Rows are points. Each copy is the shape, with its points in the same order, turned, moved and blurred by noise. Some copies are also mirrored. Which?

Shape (8 x 2):
[[ 17  24]
 [ -9  24]
 [-22  47]
 [ 20 -17]
 [-18  38]
 [ 21 -25]
 [  8  52]
 [ 10 -65]]
Copy 1, 8 rows:
[[-12 -16]
 [-28   6]
 [-52  10]
 [ 21  -1]
 [-44   5]
 [ 34   0]
 [-45 -24]
 [ 62  27]]
Copy 1 is: mirrored
Copy 2:
[[-25  36]
 [  2  34]
 [ 17  56]
 [-31  -1]
 [ 12  47]
 [-29 -11]
 [-14  62]
 [-22 -52]]
Copy 2 is: mirrored

Shape:
[[-34  29  26]
 [-10  37 -18]
 [ 43 -84  15]
 [ 17  12  35]
 [ -7   7   6]
 [ 18 -13 -27]]
Copy 1:
[[-20   9 -33]
 [-10  33  15]
 [ 93 -57  18]
 [ 36  10 -27]
 [  8   1  -1]
 [ 28   0  38]]
Copy 1 is: mirrored
Copy 2, 6 rows:
[[ 47 -21  28]
 [ 14  19  36]
 [-42 -31 -76]
 [ 38   2 -21]
 [ 15  -5   9]
 [-29  10  -1]]
Copy 2 is: only turned

Shape:
[[ -3  -6  39  63   5 -11]
 [-15  28 -71  59  -9 -26]
 [-27 -27   5 -25  25 -20]
 [ -6  -9 -13  13  23   4]
 [-27 -17 -10 -71 -37 -25]
 [-33  31  21  55   7  30]
 [ 27 -38   9 -83   8  -8]
 [  3  35  27  49  13   3]
 [ -3 -25   4  24  -8  21]]
Copy 1:
[[-11  18  -9  76 -27 -43]
 [-29  53 -78 -21   3 -42]
 [ 10  -1   8  12  40 -14]
 [ -8   6 -25   8   8 -13]
 [ 17   3  55 -52  13 -19]
 [ -6  55 -29  51 -29  22]
 [ 25 -69  42 -30  12  -5]
 [  3  26 -32  46 -47  -8]
 [-36   0  -5  23 -17   1]]
Copy 1 is: only turned
Copy 2:
[[-51   1 -36  45   1  28]
 [-36  15 -77 -52 -11 -20]
 [  2 -10  21  -7  46   9]
 [  2  -6 -17 -11  11  10]
 [ 20  34  43 -18  30 -57]
 [-35 -33 -23  20 -44   6]
 [ 52  49  54  -4  44   2]
 [-43   0 -22  16 -40  30]
 [ 11   5 -21  29   3  -6]]
Copy 2 is: only turned
Copy 3 (9 x 6):
[[ 19  50  -5   9 -48 -12]
 [ 67 -41 -46  -8 -44  19]
 [ 13   3 -19  30  28 -52]
 [ 22  -2 -13 -10  -1 -32]
 [ -8 -30 -20  63  63  -2]
 [ 41  56 -22 -30 -13  15]
 [-31 -30  34  38  59 -51]
 [ 44  41  14 -10 -27   3]
 [-13  13 -19  -9 -13 -11]]
Copy 3 is: mirrored
Copy 4 (9 x 6):
[[-40  33 -15  36  12  52]
 [  4  -8  11  69 -71  33]
 [-35 -10 -23 -11  -1 -23]
 [-21 -29 -12  21  -5  17]
 [ -1  -4  24 -56 -22 -39]
 [-46   7  27  70  27  25]
 [  7 -35 -16 -77  29 -18]
 [ -7  21  -1  61  25  40]
 [-40 -13  15   4   6  44]]
Copy 4 is: mirrored

Shape (11 x 8):
[[ 14  -9  10  -2  71   9   5  39]
 [-52  42  13 -19  32 -18 -32 -23]
 [ 65  26  -7  24  38  27  12  16]
 [ 22  32  -5  22  17   5  32  43]
 [ 76  31  28   1 -23  32 -38  26]
 [ 29   0  26  10  -3 -54 -29 -20]
 [-19 -44 -32 -38  11 -17  35   1]
 [-22  15  38 -35  -5 -57  10 -11]
 [ 23 -15 -22  34  42   5 -21  53]
 [-13  33  29   5  -3 -63  -8  -7]
 [ 44  11  41  41 -27  30  21  10]]
Copy 1:
[[-14  32  62 -29  25  32 -19  41]
 [-48   5  25   8  32 -38 -49 -13]
 [ 28  45  21 -35  -4  67 -43  22]
 [-14  18  14 -14 -28  51 -33  48]
 [ 26  60 -12  30  21  78 -11 -13]
 [  4  21  21  -5 -10   0  27 -45]
 [-45  33   0 -77  -1 -27  30  37]
 [-47  30  16  10 -33 -32   9 -13]
 [  5  11  45 -39  39  58  -5  37]
 [-37  -2  33  16 -24 -10   1 -30]
 [ 44  26 -15  20 -21  50  -3  32]]
Copy 1 is: only turned
Copy 2, 11 rows:
[[ 13 -35   5 -82  13 -42  27  11]
 [-28  39  39 -36 -32   4  31  16]
 [ 36 -17 -50 -61  -5 -45  -1 -24]
 [  7 -24 -26 -44  28 -13  -1 -36]
 [-10  -1 -53 -33 -22 -75 -60  -3]
 [ 19  28   7  18   0 -59   6  25]
 [ 12 -46  -9 -13  16  24  38  63]
 [-41  20  10  16  17 -19  43  30]
 [ 46 -34  15 -66  16 -31 -22   2]
 [-15  38  22  13  17 -25  22   1]
 [  0 -43 -36   5 -17 -56 -16 -41]]
Copy 2 is: mirrored

Shape, 17 rows:
[[ 34  -7 -12 -20 -12 -48 -44  32 -22  25 -32]
 [-35   6   4  45  -1 -70  35 -33  -5  28  35]
 [-62 -11  26  13 -31 -47 -54  38 -30  18 -41]
 [-57  14 -28  23 -12 -13   0  26 -44  29 -52]
 [ 30  18  14 -13  52 -69  37 -41   1  -7 -44]
 [-35  -5  29 -48  72 -52 -47 -22 -18  31   2]
 [  8 -38  25  18  12 -12  22  52   5 -48  42]
 [ 26  -7 -31   1  46   0  21 -20 -44 -25  10]
 [-18 -55 -33  39 -14 -67  11  13  27 -11   9]
 [-17  23  34   3  -3 -47 -57  -7  -6 -42  31]
 [ 27 -12   9 -49  50  10 -20 -27 -48  10 -48]
 [-19   9  15 -11 -27   1  35  40   3   4  41]
 [ 28  10 -17  26  -1 -10 -31 -34  -2   2  38]
 [ 32   1  47  -5  29  21  12 -40  13 -14  -6]
 [-29 -12   2 -37  -5 -19 -12 -12 -36  17  39]
 [  8   1 -14  -5  58 -30   1  23  28 -49  34]
 [-23 -43  -5 -26  50 -30  34 -19  33 -63  36]]
Copy 1, 17 rows:
[[ -2  13  29  14  68  20 -18  14 -39  19 -28]
 [-81 -39  70  38   2   4   2  -2 -13 -46  28]
 [  0 -21  74 -23  53  57 -34  28  27   8  10]
 [ 12 -15  73 -45  18  17  -7  -8 -14   2  44]
 [-32   0  65  72   4 -15  47 -45 -10  24 -28]
 [-10  22  54  48  -2  82  -7 -27  10 -37 -52]
 [-11 -72  -9  13  16 -29   8  33  12 -39 -46]
 [ 19 -36  21  44 -30 -17  11 -19 -57 -16 -21]
 [-74 -59  53 -11  12 -24 -32  15 -20  -2 -35]
 [-10 -14  38  63  -4  26 -22  70  22 -10 -19]
 [ 50   3  17  50   6  35  -4 -58 -25  17 -30]
 [-15 -12   0   6  28 -34  -9  16  16 -57  17]
 [-36 -16   2  57 -18  14 -25  27 -47  -3   8]
 [ -9 -22 -22  75 -16   0   9 -31  18  12  -6]
 [  2  -5  34  37  11  18 -46  -3  -8 -62   0]
 [-23 -16  11  24 -34 -23  23  32  -5 -25 -71]
 [-34 -37  30  38 -50 -42 -15 -14  20 -45 -72]]
Copy 1 is: only turned
Copy 2:
[[ 32  -9  14 -14   8 -58 -43  22  23   1  36]
 [ 24   1 -34  53 -14 -19  42  27  21  27 -60]
 [-29  45  31   6  19 -50   7  78  46  20   7]
 [ -7  12   2 -13  20 -25  -1  66  57 -42 -32]
 [ 47 -47  31 -19 -43  13  -5 -23  38  38 -39]
 [ 30 -27  15 -27 -47   1  50  51  32  34  39]
 [-35 -10  15  23  48  18  11 -15 -53  15   7]
 [ 38 -25 -16 -50  14  21   0  -4 -27 -17 -28]
 [ 22  16 -16  34  69 -28  31 -18  24  33 -25]
 [  8  43  -2  13 -14  26 -11  49 -15  49  17]
 [ 15 -30  17 -87 -39 -15  -5  14   5 -19  12]
 [-21   2  -5  57   2   5  20   6 -19 -38   0]
 [ 27  27 -62  -5 -15  -2 -13   2 -23  12  -6]
 [-17  -7   4 -27 -49  10   1 -43 -25  13 -17]
 [ 27  15  -1   3 -25 -12  44  39 -17 -30  20]
 [ 13 -23 -10   7  27  64  11 -17  -5  29  24]
 [ 26  -1  17  -2  20  53  75 -53 -17  21   7]]
Copy 2 is: only turned
Copy 3:
[[ 68  12  10 -36 -27 -20  28  16 -30  34   4]
 [  5 -35  28  -4  12 -12 -57 -34   0 -42  30]
 [ 19  19  43 -50 -24 -52 -23  72  -9  -9   5]
 [ -5  33  25 -12 -25 -60  10   6  29 -25 -31]
 [ 44  -4 -55  34  -4 -41 -36 -37 -46  17   8]
 [ 50  -4  -9  -4  81 -30 -15  39 -58 -19 -25]
 [ 53  -9 -15  32 -28  64 -20  47  26 -11  28]
 [ 25 -23 -28  47  -9   6  32 -15 -12 -29  -4]
 [ 45   8   1 -42 -39  16 -40 -13   2 -56  25]
 [ 13 -17  46  19   1  16 -38  57 -60  -2   9]
 [ 23   0 -61  16  21 -35  55  25 -47   9  -9]
 [ 11  14  34  24   7  29 -16  13  47  18  32]
 [ -1 -40  15  -8 -13  40   6  -7 -40   2   2]
 [-15 -24 -65  21   6  30 -12  19 -32  32  16]
 [ 11   7  28   5  41   8  21  19 -13 -24  32]
 [ 61   7  -9  41 -14  64 -26   6 -22 -18 -20]
 [ 40  30 -46  45  16  69 -43   4 -22 -58  20]]
Copy 3 is: mirrored
Copy 4 (17 x 11):
[[-68  22 -14 -48  -8 -11  13 -42 -11  -6  -4]
 [  1  64 -24 -22  71  38  32  15  27  -2  45]
 [-59  31  26 -70   2  63  22  -8  40 -40 -26]
 [ 10  39 -11 -68 -39  61  34  -8  26 -11   1]
 [  6  24   5  10  28   1  22 -66  31  69  39]
 [-55  17  47 -23  17  36  -8  18   5  80   4]
 [-11  29  11  53  33  -3  35  14 -13 -49 -25]
 [ 30  33 -25  30   1  13 -22  -6 -21  25   5]
 [ -1  11 -22 -15  78  39  53 -19 -18 -39  -4]
 [-60  41 -11  13  50  25 -18  17  53  12 -44]
 [ -5  -7  25  -9 -37  -5 -39 -31  -1  46   8]
 [  8  38   1  -5  17 -29  47  47  15 -27 -19]
 [-27   9 -64   7  34   4 -24  19  10   7  19]
 [  0 -21   4  44   6 -17 -19   0  48  15  32]
 [ -2  34  11 -45  29   2 -14  42   5  12 -17]
 [-14  20 -19  61  35   7  34   5 -19  30 -21]
 [ 38  -6  18  51  79  22  28   7 -14  35 -33]]
Copy 4 is: only turned
